Each row of a before or after table is a point. One or more steps were done to the points. Then noise was added and the rows were shuffled. The steps act on how far a point lies along the listed directions, d1 being the first. Name the steps. A step turns or swaps two directions, mirrors them in a line or flattens them onto one, adds a multiple of one to another, or multiplies one. Angles are multiples of 10 degrees, from the lower direction toward the higher: turns from -170 to 170, lines from 10 to 170 but not 90. Use the fewest steps. Two steps may share a direction if one is a turn and the other turns, adds or multiplies; they go together, in the order done. Otherwise the lowest direction goes first.

Directions:
(1): [-43  10]
(2): [10 43]
Before:
[[ 82  16]
 [-40 -25]
 [-23 -19]
 [ 51  16]
 [-47  11]
 [ 73  30]
 [-21  34]
 [-29  51]
 [ 70  58]
 [-48  -3]
 [ -3  29]
 [ -4  22]]
After, 12 rows:
[[  6 -10]
 [  4   1]
 [-13  30]
 [ -2   3]
 [-15  40]
 [ -1  26]
 [ -4   3]
 [-19  54]
 [  6 -16]
 [ -6  24]
 [ -6  24]
 [ -3  11]]
Steps: flatten d1 and d2 onto the line at 60 degrees

Directions:
(1): [ 24 -15 -46]
(2): [-47 -20 -18]
Before (9 x 3):
[[-35  -2  33]
 [-14 -18 -15]
 [ 20  14  -3]
 [ 53  26  14]
 [-17  42  88]
 [-13  -2 -13]
 [-30  -6  -5]
 [-27  -1 -10]
 [-22  -8   5]]
After (9 x 3):
[[-42  -9 -21]
 [ -6 -31 -44]
 [-37 -19 -22]
 [-26  -2  -7]
 [ 84  -3 -65]
 [ 81  41  36]
 [ 25  22  17]
 [-20 -18 -22]
 [-39 -16  -2]]
Steps: multiply d1 by -1; multiply d2 by 1.6

Directions:
(1): [ 49  31 -23  -8]
(2): [  7  27  55 -12]
(3): [-21  39  -7  43]
(4): [ 32 -27  19  42]
Before:
[[ 59   0  15  28]
 [ 28   8 -22  16]
 [ 11   7  16  30]
 [-21  28 -47 -22]
 [-48   2  -7 -17]
 [ -9  15  66  10]
 [  4 -35  28  42]
 [-19   1  17  36]
 [ 47  48  14  31]
 [-27 -19  12   7]]
After, 10 rows:
[[-35 -46  -7  27]
 [-49   9  43 -27]
 [ -1   6  11 -35]
 [ 18 -12 -58  18]
 [ 73  26  -8 -61]
 [  1 -47  59 -21]
 [ 29  35 -23 -22]
 [ 37  54  14 -41]
 [-45 -24  20   4]
 [-35 -26  14 -34]]
Steps: multiply d1 by 1.6; turn d2 and d3 by -140 degrees; turn d2 and d4 by -130 degrees

Directions:
(1): [  0 -29 -52 -21  35 -24]
(2): [ 48  26  19 -45  21  -3]
Before:
[[-36 -33 -24  40  -4  15]
 [ 13  44  73  22 -22  26]
 [ 34  20  13 -36  17  -5]
 [ 17  21  29   6  -7  21]
 [-25 -23 -18  28 -17   3]
 [ 13  14   5 -16   3   8]
 [-45  -9   4  33 -24  14]
 [  9  13   7  14  -8  19]
 [-17  12   2  20 -23  15]
 [ 20 -12  -4 -12   9  -5]
 [ 14   4  11   9 -11   1]]
After:
[[ 24  -3  16  -3  -5   1]
 [ 31  55  72 -13 -21  23]
 [ 14   3  16  12 -13   5]
 [ 10  54  95  29 -37  35]
 [-45 -42 -53  10  16 -14]
 [ 16  33  46  17 -20  32]
 [-21  -3 -24  10  -6   2]
 [-35 -68 -93  12  43 -15]
 [ 15  30  31  -7 -15  19]
 [  9  13  12  15  -7  20]
 [-26 -51 -68  10  16 -20]]
Steps: add -1.5 times d2 to d1

Directions:
(1): [ 13  18 -28  20 -16 -10  72 -26]
(2): [  6  20 -57  -3 -18  14  -8  59]
(3): [ 28 -46  -1  31 -51 -33 -18   3]
Before (8 x 8):
[[ -3  41   8 -33  29  42  10  -6]
 [ -4  23 -28   9 -14   3   7  19]
 [ 17 -29  42  -1   0   0 -38  -9]
 [ 18 -13  20  -4  -1 -18  -3 -36]
 [ 35 -42 -25 -19  -7  -5 -95  90]
 [-15  20  13 -22  51  35 -12  -5]
 [ 15 -37  20  19 -15 -26  10 -33]
 [  2 -28  19  44 -15 -42   8 -13]]
After, 8 rows:
[[-19  14  18 -29  56  40 -37   8]
 [ 20 -21  24   2  -6   2 -29   3]
 [ 36 -47  -3 -12  -2 -16 -69  49]
 [ -8  34  20 -40  37  47 -17   4]
 [  7 -18  -2  50 -23 -43  27  -8]
 [ -5  19 -11   8  -8  -1   6   4]
 [ 21 -26  -6  23 -23 -24  26 -23]
 [ 21  -6   2  -2  -7 -17   2 -22]]
Steps: add 0.5 times d3 to d1; multiply d2 by 0.4

Directions:
(1): [-35  18 -39  28 -57   9   6 -39  -9]
(2): [ -7   3  -3  -9  11 -27  60 -23  60]
(3): [-35 -50  15 -44  -4  46  18 -16 -10]
(4): [-18  29  43 -20 -44  11 -26  26  45]
Before:
[[  7 -39 -35  33  29 -13   0 -44 -33]
 [ 46 -13  19   3  41  23 -52  45 -58]
 [ 12 -10 -37  28  31   2   1 -22 -42]
 [-43  26   6  17 -47   0  -1  -3  15]
 [-13 -54 -19  -4   9  64 -22  -5 -83]
 [ 11  30   5  28 -11  -9 -29  36  14]
 [-20  27   8   3 -30   0   1  22  29]
 [ 32 -25 -33  22  29   2   6  -6 -83]
 [  1 -36  31 -16  35  23 -44  43 -44]
 [ -9 -69 -38   7  -4  39  -7 -39 -72]
 [ 29 -20 -33  32  59 -23 -18  -9 -73]
 [ -8  33  10  19 -44  27 -42  12 -12]]
After, 12 rows:
[[-24  -1  13 -13 -20  16  10  16  19]
 [  3  51  20  37 -31 -11 -79  55  -3]
 [-23  16  57 -26 -50  53 -45  35   8]
 [  5  59   9  38 -60  21 -76  25 -23]
 [ 42 -40  25  -9  44  -1 -40  35 -29]
 [-33 -12  43 -30  -5  12   6  16  17]
 [-35   5   7   7 -51  31 -13   5  15]
 [ 16 -12 -13  15   2   9  -5   0 -58]
 [ 31  10  37  -2  19  17 -66  63 -24]
 [ 10 -50 -21  21  46 -13  -2 -33 -28]
 [  3 -21 -20  10  23  13   0 -14 -33]
 [ -9  -4 -32  23   1  -4 -25 -25 -58]]
Steps: turn d1 and d3 by 120 degrees; add -1 times d2 to d4

Directions:
(1): [  0   5  32   1  -4  33  36  79 -17  15  -7]
(2): [ 16  59  25 -27   6   8 -53  12  41  10 -17]
(3): [ -4  19   0   4 -95   6  -9  -4 -16 -21   2]
(4): [ -2 -18 -37 -62 -16   6  37   6  49  -8 -22]
(5): [-14   8   5  34 -17 -20  22   5  58  39  52]
Before:
[[ 46  59  15 -39  28  15 -80  17  40  11 -53]
 [  7 -31  -1  -5  51   9   9  11 -42 -23 -24]
 [ -4   5  11 -28  53  -1 -20   7  22 -12 -25]
 [ -7 -35 -13  25  40 -12  53  10 -15   4  -5]
 [ 15 -39  -4  -7  30   4  44  -1 -60 -24 -16]
 [-18 -45 -14  -5  48  11  18  -4 -45 -14 -18]
 [-11 -43 -20  21   2   9  28  21 -26  -6  10]
 [-19 -33 -37 -40  26  -8  32  -2 -21 -28 -58]
 [-10 -34 -19  11  -5  14  32  -4  -7 -10  19]
 [ -1 -20 -34  -8  25 -16 -14 -53 -15 -30 -11]
 [-10 -37   1  20 -16 -10  44   7 -21  12   2]
 [ 12  26  17 -39 -22  17 -50 -11 -23 -37 -40]
 [ -3 -13 -25 -53 -55  12  12   1   6 -58 -47]
 [ 37  72  27 -74  24  11 -92  -7  30  -9 -63]]
After (14 x 11):
[[  9 -18   6  45  40 -37   6 -51 -10  -2  38]
 [ -1  25  36  43 -61   0 -48  -8 -69 -47  -8]
 [  2 -31 -20  -3 -10 -24   3 -43  -5  -9  -6]
 [ 33  53  56  14  35  25 -35  85  20  46 -19]
 [ -9   6  34   8  86  -3  -6  27  11  12 -10]
 [-13 -27 -35  16   8 -17 -19 -35   1 -10   9]
 [ -3 -26 -28   8   3   8   5 -37 -17 -19  12]
 [-18   1  12  57  54 -31 -12 -21 -56   6  -7]
 [-27 -25  -7  39  73 -20  -2 -30  -3  24  34]
 [-10 -13   4  42  72 -24  -9 -21  13  14  35]
 [ -2 -29 -30  15  75 -38  12 -43   7  -2  -6]
 [-13 -31   4  49  28   4  39  24 -33   4  23]
 [ -5  35  54  42 -55   7 -24  24 -13   5  27]
 [ 15  70  90  14  22  36 -25  96   3  48  -7]]
Steps: mirror d1 and d2 in the line at 70 degrees; multiply d3 by 1.6; turn d4 and d5 by -120 degrees

Directions:
(1): [ -7  -3 -39 -40 -26 -25  19  39  -6 -62   5 -39]
(2): [  7 -58 -19  57  33  11  -1   7  -5 -53   6  26]
(3): [-19  14  23  27 -15   4 -36  78  37   2 -29   7]
(4): [ 20  44  -3 -36  54  46 -39  10 -11 -30  15  10]
(5): [ -5 -13  73   8 -20   9 -29 -23 -27 -37  -3 -47]
Before:
[[  9 -26 -21  33  23   1 -10   4  19  -1  -2  52]
 [-11 -47   2  57  -3 -16  27 -37   8  57  -1  40]
 [-16 -35 -17  48 -20 -28  34  32  10 -10  12  12]
 [ -3  11   7 -30 -34 -19  12 -19   2  22 -12  -7]
 [  7   9 -95 -21   9 -14  25  -3  11  -4  18  21]
 [  7  16  28 -15 -12   5 -33  -7   8  32  -6 -13]
 [  8  -3 -45  26  48  11   4  22  14  66 -12  65]
 [ -4  32 -25  -8  13   1   6   5  19  71 -11  47]
 [  0 -24 -61  22  14  -7  22  19  -4 -44 -20  -2]
 [-20  18  10 -38 -36 -20   3   3  -5  17   1 -21]]
After (10 x 12):
[[  4 -26 -21  11  -3 -11  18 -14   5   0  -7  29]
 [ -4   6  18 -20 -23  -6   4 -34 -34 -27 -20 -64]
 [-24   0  50   0 -63 -32  19  -1 -14  -1  10 -52]
 [ -4   2  58   1 -24  -1 -38  -5   1  -8 -13 -14]
 [ -9 -25 -42   2   4 -15  20   6  -2  -6  11  24]
 [ 11 -10 -32  12  15   2 -16  26  27  14  -5  29]
 [ -6 -34  72  50  11  26 -53  19 -22 -21 -23 -16]
 [  7 -35  11  20   5   9 -18 -59 -34 -59  19 -26]
 [ -7 -40  27  60  20  19 -29  16  -3 -33 -14  23]
 [-28 -17  83  41 -47 -14 -13 -23   5  55 -19 -14]]
Steps: turn d1 and d3 by -40 degrees; add -0.5 times d4 to d2; turn d2 and d5 by 140 degrees

Directions:
(1): [ 59 -25 -38  19  62  31  20  32 -17 -23  11  44 -11 -44  -8  -7   3 -20]
(2): [ 37  -6  -3 -14 -16 -19 -20  36 -51  41 -35  22 -28  31  21 -52 -28  45]
(3): [  6 -11 -36  86 -11 -16   2   9 -27  -5 -34 -68  32   5 -10 -18  -1 -19]
Before (10 x 18):
[[ 35 -12 -27  21  45  17   9  22  -8  -4  -4  15  12 -15  -5  -7   0  -4]
 [-28  20  44 -28 -32 -18 -26  -7  27  14   9  -5   3  18   9   9 -17   9]
 [-30  20  23 -10 -20  -6 -20 -28  25  23   1  -5   1   4 -10  -2   8   8]
 [-30  -4  13  19 -22  -6 -10  -2  24   1  -7 -12   6 -14  -7  10  10   0]
 [-27  20  31 -52 -10   5  -1 -11  40   2  18  27  -8   3  -4  28  20   1]
 [ 57 -17 -36  41  23   1  -7  37 -45   7 -33 -10  -4  -1   6 -38  -9   8]
 [-15  13  23 -29 -26  -9 -12 -25   0  25  -3  -4 -23  18   9   0  -6  20]
 [ -9   4  13 -16  19   2   3 -11  28 -18  50  25   4 -15 -20  35  17 -17]
 [-20   2  12 -25   6   1  -8 -17  29  -7  18   7  -2  -1   8  15  13  -6]
 [ 22  -7 -40  39   0 -16   4  38 -33   4 -23  -9  -6  -2   2 -27  -2   2]]
After, 10 rows:
[[  9  -3 -14  40 -29 -23 -12  -3 -40  25 -39 -49  -5  24   9 -27 -16  11]
 [ 53 -15 -13  21 -18 -41 -28  47 -71  48 -29  12 -18  38   6 -61 -31  45]
 [  8  -1   4  37 -40 -34 -30  29 -33  37 -42 -41  16  33   9 -37 -36  21]
 [ 47  -5 -30  54 -50 -50 -30  69 -93  70 -93 -34  -5  66  17 -94 -30  53]
 [-28  14  15 -27  60  51  28 -53  88 -69  64  13  21 -62 -20  85  50 -56]
 [  9   2  -6 -11  49  26  10  -4  23 -14  21  27  13 -19 -13  18  14  -7]
 [-47  20   7 -33  32  30  34 -33  80 -59  62  22   6 -55 -22  78  50 -51]
 [ -2   6   2  21 -23 -17 -28  -1 -10  40 -34 -12  -1  19  -3 -36  -4  22]
 [-25  -1  21 -15 -13   3  -7   0  28   8   2  25  -7 -19  -1  12  12  15]
 [ 27 -14 -14  18 -17 -31 -26  29 -49  31 -43 -12 -13  38  29 -51 -23  31]]
Steps: multiply d1 by 0.7; multiply d3 by 3; turn d2 and d3 by 130 degrees

Directions:
(1): [  1  56  42  20  67   8 -30  10  -9  27   8 -53  -9 -24 -24   1  38 -40
   9 -23]
(2): [-49 -51  28   4 -41  -2   7  25 -17  16 -67 -39   4  -1  16 -33  44 -24
  30   3]
(3): [-20 -51   0  -9  14  45 -21  18   9 -47  78  -5  10 -13  14   7   4 -20
  65  -2]
(4): [-26 -18 -64  69  -9  22  -8 -13   4  31  12  -8  42  23  -3  21  19  -8
 -28 -62]
(5): [ 27  27 -22   6   7  -6  37  35  30 -67 -17 -57  36  51   0  23  29   3
   0  26]
Before, 10 rows:
[[-49   3 -22  52 -42 -29  10  36   0  15 -72 -88  54  60  20   1  86 -37
  -36  -4]
 [  8  11   0  36 -31 -22   2   7 -14  15 -43 -10  -5  14 -11  -7  22  21
  -39  18]
 [ 30  -5   6 -18  31  21 -16   2  13 -31  53  -9  -4  -4  -1  10   1  -8
   43  -2]
 [ 19  56  55 -26  55 -13 -26 -17  -6  25  11  15 -38 -25 -27  -9  -2 -13
   -5   9]
 [ -2 -29 -48   2 -11   3  13  28  25 -74  25 -18  27  28  10  11  11  22
   30  35]
 [  0   4 -44  24 -14  -3   4   3   9  12 -14   7  46  11 -25  15  18   2
  -33 -40]
 [-11  19 -20  54  35  26 -18  13   7  11   5 -71  41  13 -15   7  60 -34
   27 -49]
 [-11 -14 -14  17 -28  -9 -24 -31 -22  56 -36  12  -1  -8   1 -15  -4 -24
  -11 -25]
 [  3  48  24  23  53  11  -1  27  11  -8  30 -56   7  -3 -11  12  34 -35
   14   1]
 [-22  -4 -15  48   8   8  -5 -18  -5  22   0   3  20  16  -4 -14  -6  -5
  -37 -48]]
After, 10 rows:
[[  2  -2  45 -27  11  -9   4  -7 -10 -15   4  25 -24  -7  11 -33 -35  13
   -3  18]
 [ 16  30   5  20  25 -12 -16  -5  -3  37 -34 -33  -1   6 -18  -3  25  -9
  -19 -25]
 [-58 -86  -4 -31 -94 -12 -27 -26 -25  43   9  90 -19 -18  50 -32 -36  13
  -12  15]
 [ -2 -39  -9  10 -35  10 -17   6  -9 -18  42  35  -7  -3   0  -2 -13  25
   -2  21]
 [ 26 -20  -3 -52 -22  -8   2   6  -2 -40  -3  14  -6  -1  18 -10 -14   1
   31  48]
 [  3  35  -9  26 -13 -26  15 -28  -6  61 -29  32  -9   0  -8   3 -18  17
  -56 -10]
 [  6 -12  23 -52  -8  -7 -19   0  -8  12  29  52 -11 -44 -19  -7 -21   6
   17  -4]
 [ 45  43 -36  15  12 -16  27 -13  29 -28  -1  -2  21  49 -19  25  -5  19
  -49   8]
 [-48 -18   6  43  10  10 -50  -9 -24  51   1 -22 -10 -37 -11 -21  32 -24
   21 -28]
 [ 10   6  13 -22 -34 -36  -6 -43 -21  69 -56  53 -31 -21  -8 -31 -31  28
  -24  -5]]
Steps: turn d1 and d3 by -120 degrees; turn d1 and d2 by 40 degrees; turn d4 and d5 by -140 degrees
